Each row is a point. Each copy is the shape, with its points in the same order, turned, moved and blurred by noise. Say if it was mirrored as well.

Shape:
-0.08 0.27

-0.28 -0.48

0.20 0.24

0.46 0.31

0.73 0.20

0.26 -0.12

-0.10 -0.21
Copy 1, 7 rows:
-0.22 0.05

0.37 0.44

-0.17 -0.26

-0.20 -0.59

0.15 -0.78

0.24 -0.20

0.18 0.11
Copy 1 is: mirrored
Copy 2, 7 rows:
-0.25 -0.21

0.23 0.44

-0.16 -0.42

-0.01 -0.71

0.23 -0.84

0.20 -0.27

0.16 0.12
Copy 2 is: mirrored

Shape (6 x 3):
-0.02 -0.19 -0.39

0.14 0.34 -0.66

-0.40 0.75 -0.23

0.40 0.08 -0.06

-0.09 -0.51 0.13

0.03 -0.18 0.15
Copy 1 (6 x 3):
0.24 -0.33 -0.37

-0.18 -0.12 -0.72

-0.12 0.61 -0.46

-0.24 -0.33 -0.09

0.52 -0.36 0.19

0.19 -0.19 0.15
Copy 1 is: mirrored
Copy 2:
-0.17 0.31 -0.38

-0.73 0.27 -0.31

-0.70 -0.58 -0.15

-0.33 0.31 0.25

0.44 0.16 -0.10

0.09 0.08 0.09
Copy 2 is: only turned

Shape (9 x 4):
-0.23 0.26 0.39 0.14

0.29 0.15 0.13 -0.07

0.15 0.66 0.35 0.46

0.55 0.47 0.07 -0.74

-0.07 0.40 -0.53 0.14

0.09 0.41 0.00 0.24

-0.13 -0.13 -0.46 0.24

-0.20 -0.10 -0.25 -0.64

-0.44 -0.12 -0.15 -0.28
Copy 1:
-0.47 0.05 0.18 -0.33

0.09 -0.20 -0.02 -0.25

-0.12 -0.08 0.76 -0.51

0.49 -0.27 -0.45 -0.69

0.23 0.64 0.19 -0.10

0.06 0.07 0.30 -0.23

-0.05 0.44 -0.02 0.32

-0.06 0.35 -0.68 -0.12

-0.36 0.45 -0.40 -0.13
Copy 1 is: only turned
Copy 2 (9 x 4):
-0.37 -0.19 0.17 0.11

0.09 0.22 0.03 0.19

-0.55 0.11 0.40 0.52

0.10 0.90 -0.04 -0.29

-0.47 0.24 -0.58 0.37

-0.29 0.17 -0.08 0.41

-0.01 -0.14 -0.69 0.44

0.10 0.09 -0.63 -0.39

-0.10 -0.34 -0.49 -0.18
Copy 2 is: only turned
Copy 3, 9 rows:
-0.42 0.03 -0.18 -0.10

0.18 0.01 -0.44 0.00

-0.35 0.11 -0.68 -0.48

0.70 0.53 -0.57 0.13

0.22 -0.20 0.10 -0.54

-0.04 -0.07 -0.36 -0.41

0.17 -0.56 0.11 -0.18

0.45 0.21 0.36 0.26

0.15 0.04 0.39 0.10
Copy 3 is: only turned
Copy 4:
0.15 0.08 -0.31 -0.46

-0.23 -0.12 0.12 -0.29

-0.38 -0.11 -0.53 -0.71

-0.47 0.11 0.77 -0.60

-0.55 0.48 -0.23 0.05

-0.38 0.09 -0.28 -0.33

-0.21 0.23 -0.23 0.39

0.11 0.47 0.50 0.11

0.25 0.46 0.09 0.11
Copy 4 is: only turned

Shape:
-0.30 0.13 0.02 0.30 -0.07 0.04

0.18 -0.54 0.09 -0.01 0.04 -0.92

0.26 0.28 -0.15 0.24 -0.03 -0.04

0.60 0.05 -0.37 0.44 -0.29 0.75

-0.09 -0.15 0.03 0.15 0.26 -0.52

0.29 0.23 0.06 -0.06 0.23 0.09

-0.03 -0.30 0.10 0.47 0.06 0.85

-0.08 -0.06 0.00 0.43 -0.04 -0.03

0.22 0.06 -0.64 -0.15 -0.03 -0.15

-0.19 -0.80 -0.14 0.01 0.35 -0.74

0.10 0.25 0.47 -0.23 -0.66 0.50
Copy 1:
0.16 -0.23 0.13 -0.01 0.44 0.28

0.20 -0.02 0.47 -0.10 -0.76 0.15

-0.15 0.05 0.16 -0.31 0.34 -0.07

-0.51 0.29 0.46 0.19 0.93 -0.42

0.01 -0.26 0.17 -0.13 -0.29 0.33

-0.24 0.12 -0.19 -0.08 0.19 -0.07

-0.37 0.05 0.18 0.70 0.77 0.22

0.00 -0.13 0.33 0.02 0.30 0.27

-0.16 -0.33 0.23 -0.24 0.07 -0.55

0.03 -0.51 0.47 0.24 -0.76 0.22

0.52 0.51 -0.21 0.28 0.71 -0.27
Copy 1 is: mirrored
Copy 2, 11 rows:
-0.13 0.09 0.19 -0.25 -0.16 0.01

-0.02 -0.67 -0.04 0.37 0.25 0.69

0.13 0.30 -0.10 0.19 -0.17 0.02

0.53 0.96 0.47 0.13 -0.26 -0.01

-0.22 -0.24 -0.04 0.03 0.24 0.31

0.39 0.14 -0.06 0.02 0.09 -0.15

0.28 0.57 0.87 -0.29 0.18 -0.28

-0.05 0.14 0.24 -0.07 -0.06 0.12

0.29 0.38 -0.30 -0.09 -0.07 0.59

-0.17 -0.44 0.08 -0.09 0.59 0.90

0.64 -0.16 0.40 -0.20 -0.75 -0.31
Copy 2 is: only turned
Copy 3 (11 x 6):
0.07 -0.30 -0.18 0.09 -0.36 -0.01

0.23 -0.36 -0.07 -0.39 0.78 0.37

0.31 0.17 -0.16 0.21 -0.10 -0.02

0.67 0.59 0.23 0.05 -0.71 0.23

-0.01 -0.33 -0.11 0.04 0.38 0.12

0.18 0.31 0.05 0.07 0.05 -0.26

0.16 0.00 0.63 -0.03 -0.85 0.04

0.25 -0.26 0.01 0.09 -0.20 0.17

0.01 0.42 -0.34 -0.06 0.09 0.38

-0.30 -0.52 0.13 -0.40 0.64 0.61

0.55 0.13 -0.17 -0.56 -0.64 -0.68
Copy 3 is: only turned

Shape:
0.47 0.70 0.47 0.06 -0.51 0.39

-0.36 0.65 0.19 0.15 -0.49 0.10

0.27 0.26 -0.06 -0.21 0.12 0.06

-0.06 -0.12 -0.13 0.40 -0.47 -0.19

0.29 0.51 0.30 -0.15 0.03 -0.16

-0.30 0.03 -0.53 0.29 0.10 0.71

0.10 0.01 0.37 -0.12 -0.01 0.54

-0.05 -0.15 0.34 0.24 0.15 0.15

0.64 -0.18 -0.52 -0.54 0.45 0.15

0.58 -0.03 -0.37 -0.20 0.11 0.39

-0.25 -0.12 -0.14 -0.36 0.11 0.09
Copy 1:
0.05 -0.95 -0.52 0.23 0.53 0.37

-0.21 -0.30 -0.92 0.11 0.15 0.03

0.22 -0.22 -0.06 -0.05 0.45 -0.15

0.23 -0.02 -0.29 0.18 -0.36 0.17

-0.05 -0.31 -0.29 0.42 0.63 -0.06

0.22 0.05 -0.33 -0.92 0.07 0.09

-0.20 -0.52 0.00 -0.31 0.31 0.13

-0.23 -0.07 0.14 -0.15 0.13 0.28

0.67 -0.21 0.53 -0.24 0.56 -0.60

0.65 -0.37 0.23 -0.27 0.45 -0.20

-0.22 -0.06 0.01 -0.26 0.09 -0.45
Copy 1 is: mirrored
Copy 2:
0.16 -0.36 1.01 -0.10 -0.23 0.09

-0.16 -0.36 0.57 0.58 -0.27 -0.29

-0.04 -0.27 0.03 -0.28 -0.03 -0.31

0.00 0.43 0.16 0.34 -0.42 -0.36

0.30 -0.55 0.15 -0.13 -0.28 -0.25

-1.01 0.20 0.22 -0.02 -0.03 -0.24

-0.27 -0.16 0.23 -0.15 -0.01 0.34

-0.26 -0.02 -0.11 0.04 -0.42 0.19

-0.14 0.07 -0.25 -0.85 0.45 -0.38

-0.25 0.13 0.09 -0.70 0.21 -0.27

-0.32 -0.13 -0.29 0.10 0.30 -0.13
Copy 2 is: mirrored
Copy 3, 11 rows:
-0.71 0.41 -0.02 0.86 -0.22 0.44

0.10 0.54 0.29 0.76 -0.37 0.24

-0.39 0.18 0.15 0.28 0.17 -0.24

0.01 0.13 0.06 0.04 -0.73 -0.08

-0.39 -0.03 0.38 0.60 0.12 0.05

0.03 1.04 -0.09 -0.23 -0.03 -0.19

-0.22 0.34 -0.42 0.35 0.23 0.16

0.03 0.10 -0.14 -0.03 0.07 0.27

-0.64 0.13 -0.09 -0.11 0.49 -0.84

-0.69 0.37 -0.19 -0.01 0.17 -0.48

0.20 0.21 -0.09 0.20 0.17 -0.45
Copy 3 is: only turned
